Each wall is flat, endless, passes through zero and stands at right angles to its row. A trip goes straight from one point to another. List the walls that it crosses, first one first.

Walls:
(1): +0.14	+0.11	-0.10
(2): -0.16	+0.28	+0.03
(3): -0.22	+0.33	+0.24
(4): +0.74	+0.30	-0.42
(5): -0.05	+0.12	-0.18
Trips:
-0.30	+0.26	-0.22 to -0.57	+0.01	-0.10 => 1
+0.26	+0.12	-0.56 to -0.20	-0.37	+0.06 => 1, 4, 5
-0.34	-0.30	-0.07 to +0.08	-0.61	+0.50 => none
+0.25	-0.45	+0.04 to -0.27	-0.46	+0.03 => 4
-0.59	+0.06	-0.03 to +0.18	+0.43	-0.34 => 1, 4
-0.22	+0.54	+0.20 to +0.11	+0.13	-0.12 => 4, 3
-0.30	+0.82	+0.27 to -0.07	-0.51	+0.00 => 1, 5, 2, 3

Walls:
(1): -0.06	-0.14	+0.07	-0.35	-0.18	+0.09	+0.04	+0.33	-0.41	+0.09	-0.43
(2): -0.18	+0.46	+0.56	+0.09	-0.17	+0.62	+0.30	-0.18	-0.06	+0.39	+0.58
(3): -0.34	-0.38	-0.05	-0.20	+0.23	-0.58	+0.58	-0.17	+0.30	+0.52	-0.32
(4): -0.02	+0.21	+0.74	-0.32	+0.31	-0.12	+0.59	+0.51	+0.00	+0.11	-0.14
(5): -0.21	+0.18	+0.15	-0.01	+0.24	-0.19	-0.01	+0.03	+0.17	-0.93	+0.40
(6): -0.18	-0.08	-0.18	+0.17	+0.23	+0.26	-0.09	-0.45	-0.01	-0.06	+0.19
Trips:
+0.48	+0.20	+0.17	-0.24	+0.04	-0.31	+0.40	+0.20	-0.15	+0.05	-0.26 to +0.14	+0.05	+0.52	+0.05	-0.06	+0.51	+0.33	+0.61	-0.14	-0.11	-0.32 => 2, 3
-0.10	+0.18	-0.08	-0.15	-0.19	+0.38	-0.06	+0.33	-0.34	+0.03	-0.07 to -0.22	+0.47	+0.09	+0.08	-0.88	+0.12	-0.46	+0.18	-0.32	-0.61	-0.30 => 4, 5, 2
+0.25	-0.22	+0.26	+0.46	-0.52	+0.17	+0.13	+0.82	-0.03	-0.33	+0.45 to -0.21	-0.22	+0.47	+0.07	-0.27	-0.25	+0.15	+0.32	+0.17	+0.57	+0.06 => 5, 3
-0.19	-0.31	-0.17	+0.13	+0.09	+0.31	+0.15	+0.47	-0.02	+0.12	-0.07 to +0.20	-0.35	+0.02	-0.18	-0.22	-0.10	-0.08	-0.75	+0.31	+0.06	+0.35 => 6, 4, 2, 1
